Each row is a point. Any point is a mix of the corners, with weights that add up to 1. It lies inside the corners' shape when no weight is negative. Say inside or outside, and name the corners with a negative weight.
In the rows, zero is written as 128.

Corners:
(1): [152 132]
(2): [ 55 143]
(3): [177 107]
Points:
[139 116] => outside (1)
[173 122] => outside (2)
[168 110] => inside
[ 64 141] => inside

Corners:
(1): [ 99 106 141 151]
(2): [153 113  79 143]
(3): [ 87  81 233 171]
(4): [191 205  97  78]
(5): [170 130 124  62]
Points:
[160 135 111 118] => outside (1)
[154 154 109 103] => outside (3)
[127 114 136 155] => outside (5)
[156 147 131  88] => outside (2)

Corners:
(1): [166 139  80  89 132 135 140 133]
(2): [121 104 107 118  99 179  80 130]
(3): [118 137  91  39 109   7 190 119]
(4): [ 99 182 152 125 203 158 219 160]
(5): [108 181 159 103 127 125 168  83]
(6): [131 187 152 243  81 137 113 169]
(7): [139  98  98 159 110 173  94 108]
(8): [114 134 102 109 182 192  89 123]
(9): [173 104 112 115 163 186  90 142]
Points:
[134 151 124 135 129 157 131 127] => outside (3)
[128 143 104  91 145 126 162 124] => outside (6, 9)
[134 134 109 120 145 147 127 126] => outside (2)
[126  99  94  91 145 160  93 101] => outside (1, 4, 6)

Corners:
(1): [ 92   7 121 106  81 142 171 161  61 142 110]
(2): [113 144 171 119 163 105  70  69 197 144 145]
(3): [135 118 152 179 156 145 109  98 223 166 131]
(4): [147 146 155 197 126  94 160 127 101  80  76]
(5): [170 160 108 140 133 130 242 152  77  97  74]
(6): [188 151 128 160 110  90 149 102  80 116  77]
(7): [166 183 161 152 140 124  82 139 171 110 158]
(8): [137  50 118 116 104 128 109 185 108 160  82]
(9): [101  80  91 106 134 189 131 172  98 134 104]
(10): [ 81 112 108 135  98 119 164 153 130 164 127]
(11): [112 132 130  95  75 159 170 156 150 130 125]
(12): [130 130 128 146 140 116  59 112 220 125 162]
Points:
[125 115 134 143 122 132 143 139 139 128 114] => outside (6)
[153 131 123 143 118 119 150 127 103 123  95] => inside
[149 149 148 149 131 125 109 137 152 119 134] => inside
[124 119 127 126 118 149 135 145 142 132 120] => inside
[143  89 129 126 136 140 106 141 134 141 111] => outside (4, 10, 11)
[123 104 138 135 115 122 108 126 170 159 130] => outside (4, 5, 9)
[147 139 141 151 133 126 120 124 153 131 122] => inside

Corners:
(1): [142 139 110 117 167 138 113  85 240  98 112 223 168 180]
(2): [103  82 219 109 139 133 133  58 182 140 186  93 128 108]
(3): [109  37  81 181 102  94 199 145 144  38 145 122  71 133]
(4): [104  42 100 106 121 163 117  86  66 124 157  92 131  88]
(5): [ 61 128  56 164 143  84 110 130 133  57 139  84  99 186]
(6): [ 99 126  73 169 181  86 125 171  84  56  66  67 149 128]
(7): [103 171 104  62 195  76 145  62 207 154  67 214 132 142]
(8): [ 94  50 210 125 118 196 147 110 134 173 164 134  72 155]
(9): [ 80  79 227  51  88 161 138  84 137 138 151 153 148 158]
(10): [114 156 125 152 163 101 146  81 144  91 148 238  94 114]
(11): [ 55  26 183 107 102 162  80 109 130 121 136 123  60  66]
(12): [148  96 171  56 128 154  99 108 109 121 140  68  74 120]
(13): [105 164  51 195  92 108 162 155 144  69  88 105 135 115]
(14): [ 63 103 166  42 162 217 131  93 127 107 139  83 111 104]
(15): [115 172  88  94 171  75 136 162 237 140 163 205 154 158]
Points:
[101 119 122 116 144 127 129 108 143 112 139 119 131 133] => outside (3, 11)
[ 94 103 140  96 123 158 115 123 137 112 131 116 133 145] => outside (2, 3, 7, 10)
[104 114  97 147 135 110 148 129 141  84 113 126 119 128] => inside
[ 95 111 119 132 140 127 128 112 154 103 136 138 111 152] => inside
[100 115 115 115 143 116 131 114 148  95 134 135 119 131] => outside (8)
[ 95 104 125 110 146 136 140 117 149 100 132 127 115 131] => inside
[ 96  88 142 117 126 140 125 116 138 103 141 122 112 123] => outside (7)
[104  93 164 113 138 133 130  87 159 121 155 115 123 120] => inside

Corners:
(1): [118 158 147 120 182 107 173 192  94 145  85 174  90 157 111 129 175 190
 132 101]
(2): [131 147 111  95 162 147 191 122 143 105 128 141 118 211  99 114 120 108
 110  97]
(3): [148  92 175 172 203  87  87  98  99  85  85 120 129 166 164 143 143  99
  87 108]
(4): [196 122 198 123 159 124 122 166  80 202 186  82 158 122 135 151 164 156
 135 136]
(5): [162 109 114 121  95  65 168 130 182  99  86  90 208 154 106  46 146  46
 166 161]
(6): [126 152 129 140 144 148  87 147  96 164 201 170 113 168 172 151 123  82
 100 133]
(7): [ 91 131 187 131 143  80 200  86  98 132 136 156 160 102 162  77  96  87
 132 191]
(8): [ 79  93 124  82  98 118  92 184 190  93  69 190 163 110 115 196  94 171
  96  65]
(9): [ 99  87 225 187  98  83  80 165 169 120 173 128 101 198 153 121 179 106
 132 136]
(10): [112  96 186 175 102 174  51  59  85 130 183  69  94  69  75 145 183 110
 156  83]
(11): [181  77 113  77  72  97 140 215  58 116 144 174 132 151 170 170  87 162
 130 174]
(12): [132  56 225  57 132 158  95 112 119 179 186 114 184 138 210 157 157  93
 172 120]
(13): [169 133 103 189 136 166 152 104  91  93 178  76  79 103 124 163 162  66
 129 223]
(14): [119 115 147 123 217 189  60 185  59 151 189  84 127 212 132 187 141 116
 117 183]
(15): [ 92 162  98 112 194 129 160  98 168 115 131 165 196 161  92  90 125 148
  82 163]
(16): [126 167 189  80 103 165  27 178 104 176 129 185  82 173 175 217 114 133
  64 117]
(17): [ 91 105 155 198 132 129 160 136 120  92  84 124 139 160 162  99 141 156
 113 151]
(18): [ 71 169 135  67 113  52  88  95 150 103 154  64 202 177 140 109  95 133
  89 144]
(19): [101 111 108  98 100 105 114 102  71 118  83 104 164 130  98 188 152 106
 111 110]
(20): [226 168 167 161  95 178  52 201 103 110 179 193 142  94 124 238 121 127
 180  67]
(21): [175 163 112 150 186 126 165 149 197 172  98 167 124 193  97 116 102 176
 168 108]
Points:
[119 129 134  92 125 122 146 147 111 119 116 137 171 130 130 150 119 136
 115 138] => outside (3, 6, 9, 10, 21)
[132 136 149 136 142 133 111 137 129 120 133 141 134 153 129 148 133 118
 125 120] => outside (4, 11)
[144 126 139 125 154 122 136 159 118 133 134 128 142 161 128 143 145 136
 128 129] => outside (7, 10, 16)
[134 123 152 137 135 126 125 143 117 118 128 134 134 145 130 143 139 132
 128 127] => outside (6)
[121 125 155 116 113 145  81 122 126 128 166 100 151 144 131 153 144  98
 122 127] => outside (1, 3, 7, 11, 21)

Corners:
(1): [ 89 177 125 159 104 143 156 123 150 144  94 102 100 114  94  52 153 156
  74 164]
(2): [166 130 144 170 108 142 187 129 130 173  32  70 150 133 147 104 135 107
  70 143]
(3): [ 24 126 122  65 149 163  77 123 145 125  84  86 113 131 147 133 159 115
 145 120]
(4): [ 84 142 124  65 113  76  96 143 179 137 100  73 138 121 113 144 119 201
 170 163]
(5): [192  90 121 158 139 124 130 153 107 106  93  96 106  89  90 100 154 116
  76 160]
(6): [114 135 159 146 162  62  75  99 153 155 102 108  77 115 129 146 148 160
 147 103]
(7): [174 165 145 163 129 107 168 149 112 168  44 104 113 139 116  90 243 155
 113 131]
(8): [116 120 122  75 122  94 133 116 223 121 129 100  99 146 140  84 138 151
 125 118]
(9): [131 135 136  90 145 147 130  92  93 135 199 172 154  73  94 223 133 108
 109 127]
(10): [142 125 130 151 173 120 194 156 159 117 147 190 109 107 114 188 102  85
 139 152]
(11): [ 79  81 128  93  80  98 126  75 144 144  75  94 107 178 141  79 107 177
 106  98]
(12): [145 126 174 198 134 130 170 153 139 148 106 121 145 128 212  44 204 113
  26 135]
(13): [ 89 132  79  86 151 130 150 129 161 130 137  95 128 137 145 104 136 174
 127  95]
(14): [177 151 191 168 114 156 130 157 115 118 191 166 134 119 106 226 126  85
 166 162]
(15): [197 113  84 127 132 167 119 115 127 124 198 212 113 120 125 249 130 125
 161 165]
(16): [171 125 102 113 148 133 180 103  83 172 204 186 143  57 115 239 114  48
 181 166]
(17): [101 121 138  64 149 172 116 150 144 206 103 106 133 160 145 132 145 181
 117 139]
(18): [161 153 116 121 107 133 101 122 104 170 153 201 156  93 107 176 125  90
 164  93]
(19): [198 126  90 139 158 125 155 178  89 139 105 119  90 134 158  88 178 109
  18 130]
(20): [161 191 177 154 137 124 161 129 149 102  69 116 126 136 150  50 174 148
 105 177]
(21): [183 149 120 145 120 130  95 143 116  96 179 154 179 158 101 196 107  70
 156 172]
Points:
[125 139 127 129 111 118 132 119 135 144 117 113 131 128 129 129 142 133
 119 132] => outside (5, 10, 17, 20)
[145 147 130 121 133 143 123 129 128 151 132 143 128 121 133 157 152 122
 128 146] => outside (5, 10, 11, 13)
[149 138 131 137 123 131 132 131 125 148 122 141 136 115 127 135 143 114
 118 129] => inside
[176 139 136 138 151 138 153 131 120 158 164 173 134 115 135 190 142 101
 133 139] => outside (1, 3, 4, 5, 11)
[127 147 128 121 137 125 128 128 139 133 133 134 126 116 128 154 145 123
 135 136] => outside (5, 11, 17)
[121 135 124 137 143 114 139 126 152 126 114 115 117 107 114 141 149 120
 132 144] => outside (11, 14, 17, 18, 19, 20)
[117 137 133 128 133 118 134 138 149 129 112 116 112 128 135  93 139 134
 106 142] => outside (2, 7, 9, 15)
